Each point is reached from the start by the listed moves, each made once or not at all, plus a little noise. Is the number of moves made odd or even? Then give how often each move was made.

Moves:
(1): [34 55]
(2): [-64  27]
Start: [10 21]
Points:
[10 20] -> even (0, 0)
[-53  48] -> odd (0, 1)

Moves:
(1): [ 56  19  19 -21  21  11  -9   9  16  -7  16]
(2): [-15  44  17  -2  -5  -4 -21   1   5  -9 -22]
(3): [ 15   1  48   4   0  16  31   1  20 -28 -46]
(4): [ 23 -10  -2  41  29   8 -26 -11   2  -4 -11]
(5): [  1  -4  -8 -12  44 -11  -5   9  16  -2   8]
(6): [-24  23 -10   2  19  66  19   2  -6  10  -2]
(7): [ 25  14   9  23   3 -26  25  24 -38   4 -22]
(8): [-19  -7   2  15   0   8  -9  32 -11 -22   6]
Start: [-19 -12 -22  20  -2  -4  -8  13  57  10   5]
Points:
[ 19  -4  -4   2  58   3 -33  61  72 -19  33] -> odd (1, 0, 0, 0, 1, 0, 0, 1)
[ 75  -7  42  44  48  32  -8  16  95 -31 -35] -> odd (1, 0, 1, 1, 0, 0, 0, 0)
[-20  -5 -43  53  92  59 -25  15  71  12   2] -> odd (0, 0, 0, 1, 1, 1, 0, 0)
[-28  11  17  25  17  82  37  20  72  -4 -39] -> even (0, 0, 1, 0, 0, 1, 0, 0)
[-29  70  -4  42   9  31  18  37  15  14 -40] -> odd (0, 1, 0, 0, 0, 1, 1, 0)

Moves:
(1): [  9  -5   4   6  -1  -5  -3  -4 -17   8  -1   0  -4  -1  -2  -2  12   6]
(2): [-12  25  22   6 -18 -16 -12   4  -4  -4  12  -5  -5   2  -1  21   3  11]
(3): [ -3 -26   4 -12   3 -16 -13  25   1  -7  -9  11 -11  17 -16 -10  11   4]
(4): [-18  -6   0  12   2 -16   5  -9   4  -1  -2  -7  -4  14  -2 -12 -11  -7]
(5): [ -5   0  -9   0  12   4   6 -12   3  -2  -7   5   2  14 -16   6   9   4]
(6): [  1 -17  21   5  13  27  13 -12  -1 -16   6  -4   2   9   2 -11  -3   8]
(7): [ 17  12  -8   0   6 -12  24   0 -12 -10  29   3   4   6   2 -20  22   4]
(8): [  1  -8  -9   5  -2  -1  11   2   0  10 -12  -2  15  -3   9  14   8  13]
(9): [ -2   5  13   1 -10   7   3  -2  16  10  -1   1   8  -4   2  -7   9  -2]
(10): [  0  -2   7 -11   9   9   8   6  -8  17 -13  -1  15   8  -4  -7  -1  -4]
(11): [12  8 12 13 12  2  2 -8 12 14 12 16  3 -4 13  4 -3 -8]
(12): [ -8   2  -6  16  -1   1   8   6  -2 -12   1  12   2  -6  -9  -1  -9  -9]
(13): [ -1  -8 -17  -6 -13  -2  15 -12  -7  10  13  21  -2 -20 -12   6  -4   7]
(14): [ 28  13   7 -11  -2 -22  -6  -8  -1 -18  -3   7   6  25  -6 -27 -16   6]
(15): [ -6   0   2  -8   8   0  -5  -2  -9  -9   0   9  -2 -13  13 -14   6  15]
(16): [  6   1   4 -17 -11  -3  -1  -1 -10  -6  -9   3 -18   5   8   6   6 -10]
(17): [-7 -5 -9  6 -1 19 -4 -6  2  3 11 10  9 17 12 -2 -2  6]
(18): [ -4   1  -9   0   4  19  16   8   0   3 -17  -6 -21  10  -9  -8  -2  15]
Start: [  2   6   6   5   0  -4   6   7  -6  13 -14   1   4  25   2  12   8  -3]
Points:
[-12  -1  24  -2   3 -15 -13   7 -12  13 -17  48  -1  59  23  38  47  31] -> even (0, 1, 1, 0, 1, 0, 0, 1, 0, 0, 1, 0, 0, 0, 1, 1, 1, 0)
[ -3   6  13 -18 -23 -28  11  -3 -43   7  23  57 -16  47  -9  -3  80  40] -> even (1, 1, 1, 0, 1, 0, 1, 0, 1, 0, 0, 0, 1, 0, 1, 1, 1, 0)
[-26 -23  10  27  18  46  35 -11   0   1 -17  -8 -11  74   6 -22  -9  20] -> even (0, 0, 0, 1, 0, 1, 0, 0, 0, 0, 0, 0, 0, 0, 0, 0, 1, 1)
[ 11 -18  13   7 -17   0  33  19 -13  32 -25  58 -38  24 -21  -1  29  -1] -> even (1, 0, 1, 0, 0, 0, 0, 0, 1, 0, 1, 1, 1, 0, 0, 1, 0, 1)
[-40 -43  13  13   7  15  46   7  -1 -10 -24  37 -23  31 -30 -43   6  28] -> even (0, 0, 1, 1, 0, 1, 0, 0, 1, 0, 0, 1, 1, 0, 1, 0, 0, 1)
[-28 -12  66  34  13  16   6   1  -1  15  -3  25 -20  69  13 -31  28  44] -> even (1, 1, 1, 1, 0, 1, 0, 0, 1, 0, 1, 0, 0, 0, 1, 0, 1, 1)
[-22  -4  17  -7   3 -17  38  15 -40  25 -32  20  -6  95  -2 -25  80  52] -> odd (1, 1, 1, 1, 1, 0, 1, 1, 1, 1, 0, 0, 0, 0, 1, 1, 1, 1)
